Each row is a point. The window is the flat piece filled in between its corners: a triangle in 3 columns, a solid with four corners in 4, and so on. A path goes straight from each point to the next, and from the last back to the first. After which points does the path pass through the window?

Window:
[[ 18 -10  -9]
 [-13 -41  13]
 [-10  51 -45]]
Path:
(1): [-20 -80  -4]
(2): [  7 -56   5]
(3): [  9 -45  41]
(4): [-24  65 -14]
(5): [ -8  35 -63]
(6): [-23   4 -38]
(7): [-10  12  -6]
(8): [-11 -24  23]
(9): [-12 -46 -18]
(10): [-23 -25 -50]
(11): [-3 12  3]
(12): [-18  45 -11]
(13): [-21  25 -69]
(14): [-21 -16 -34]
(15): [-10   1  11]
(16): [ 22 -41  63]
Through the window after points: 8, 10

Window:
[[ 26 -24  13  -4]
 [-38  74  21   9]
 [-19 -88  21 -25]
 [-53  27 -18  23]]
Path:
(1): [-33  39 -31 -41]
(2): [  8  43 -37 -25]
(3): [-14  48  10  35]
(4): [-11   8  32  32]
(5): [-28  16 -12 -14]
(6): [-30  37  -7  -3]
(7): [-38  13  11  35]
(8): [-41 -12  22  45]
(9): [ -7  38 -16 -24]
(10): [  9 -12 -10 -66]
(11): [ 14 -12  48  35]
(12): [-4 10 36 66]
Through the window after points: 4, 6, 8

Window, 8 rows:
[[-35 -32   3  11  24 -16  12 -29]
 [-19  62  39 -34  74  89   7  43]
 [ 23 -11  37 -43 -11 -20 -27   4]
 [ 59  61  14 -95  80 -38   6  23]
 [-47  21   1 -54 -44  11 -21  39]
 [-16 -62 -24 -39 -27   7 -19 -21]
 [ -1 -54 -36  40  20 -23 -14   7]
 [ 26 -25   5 -53 -34 -21  30  10]]
Path:
(1): [ 22  -2 -39 -12 -45   2 -12 -10]
(2): [-20 -35  30 -80   5  -4 -14  38]
(3): [-43 -53   9 -20 -15  20  -6  16]
(4): [-14 -16  -7   1 -22  13 -17 -16]
(5): [  5  44   8 -33  25  49   2  12]
(6): [-20  16  37 -35  64  38   7  42]
(7): [-56 -43  30 -39  42 -23   7  16]
(8): [ 10  11 -25  28  -9  11   4 -44]
(9): [ 34  26 -24 -25 -14 -11 -21 -46]
(10): [ -6 -32  -1 -21  45 -20   3  30]
(11): [-27 -55  31 -41  21 -28  18  36]
(12): [ 27  14 -18 -13  -4  19   2   0]
(13): [ 44  44  20  -5 -13  17  -5 -35]
(14): [  1 -28  27 -46   5 -21 -22  21]
(15): [ -8  -3  16 -43  32   6   2  41]
(16): [ 29  38  -3 -37  20  28 -20  11]
Through the window after points: 5, 7, 9, 11, 13

Window:
[[ 40 -21  -7  17 -52 -11   9 -20  -3]
 [-39 -47 -46  12  48 -18 -10   0  -2]
 [ 56  56  -3  26  61  14  -3   7 -30]
 [-65 -10 -37   4  21  43  40 -59 -22]
 [ 11 -11   8  80 -59 -34  40 -44   5]
 [-24  62  15   0  19 -27 -20  43  61]
 [ 44  50 -22  22   2 -25 -13 -18 -43]
 [-64  38  59 -24  -8  27  13  -9 -31]
 [-32  14  30 -76 -19 -27  46  43 -24]]
Path:
(1): [-13   3  57 -48   4 -40  18 -22  35]
(2): [  3  52  -5  11  -8  19  24  11 -49]
(3): [ -7   5 -34  37  -9  17   1  45 -22]
(4): [-33  33  39  -7  -2 -17  13 -29  18]
(5): [ 41  61  10  -8  14 -82  37 -61 -33]
(6): [  7  -1 -41  41 -17  51 -47  38 -26]
(7): [ 14  60   5  38 -21  -1   5  92  -5]
(8): [  5  17  18 -15  33 -41 -15 -45  25]
(9): [-10   2   2  11  -6 -19  18 -43 -13]
(10): [-33  16  -8  39 -15  25  24  25  -8]
(11): [-21  31  -8  21 -32   3  14  10 -40]
(12): [ -4 -36   6 -23  19  -8  37 -56  -2]
(13): [ 46 -14  25  18   4 -35 -10 -64 -11]
(14): [  9  11 -11  39 -33  -3  28   0  -6]
(15): [-35  57 -43  27 -12  -8   8  43 -31]
(16): [-11 -34  48 -12 -20  -9  16 -77   3]
Through the window after points: 3, 5, 9, 13

Window:
[[ 23  37 -22 -49 -19   5 -14 -29  22 -51  59]
 [-59  40 -22  18  46  43  39  19 -22  -7 -10]
 [ 30   7   6  12  -2   8  69 -11 -36 -33  19]
 [-21 -19 -46  -2 -34 -25   4 -17 -13  15   1]
 [ 60  32  -9 -20  -8  17 -16 -15 -46  47 -24]
 [ -7  -5 -25  27  55  63  36  15  -8  -7 -62]
 [-30  -6   3 -40 -17   9  -2  35  -3 -17 -59]
 [ 10   2  95  -7   0 -33 -16 -13  70  15 -48]
 [-12  33   4 -29  40  91  37 -26  11  50  38]
 [-13 -37  48  74 -22  13   6  -8   0   1  30]
 [ 48  -6 -42 -34 -42 -45 -32  48 -12  69  -9]]
Path:
(1): [ 18  12   0  -8 -41   4  -7  42  14  19 -16]
(2): [ 14 -13 -33 -35  19 -23   3 -12 -34  41  -2]
(3): [ 23 -36 -16 -12  75   9  13  -2 -45   4  42]
(4): [ -7  32 -30  -6 -24  20  17   6  -9  -2  -7]
(5): [  5  16   3  16 -30  -1   2   3  23   9 -37]
(6): [ 10 -23  61 -38  75  -1   0   5   9  24 -14]
(7): [  4   4  12 -17  30  13   8 -15 -25   2  10]
(8): [ -1  21  -4  -2  -1  56  40 -13  12  23  26]
(9): [  3  47 -37  27 -53  43  23  12   0  19   5]
(10): [ -3   7 -21 -22  37  27  13  -5 -30  -3   4]
(11): [-17 -47  26   9  19 -21   6 -34 -46   5   0]
(12): [ 40  64   1 -17 -53  33  -7  17  47   2  25]
Through the window after points: 1, 5, 7
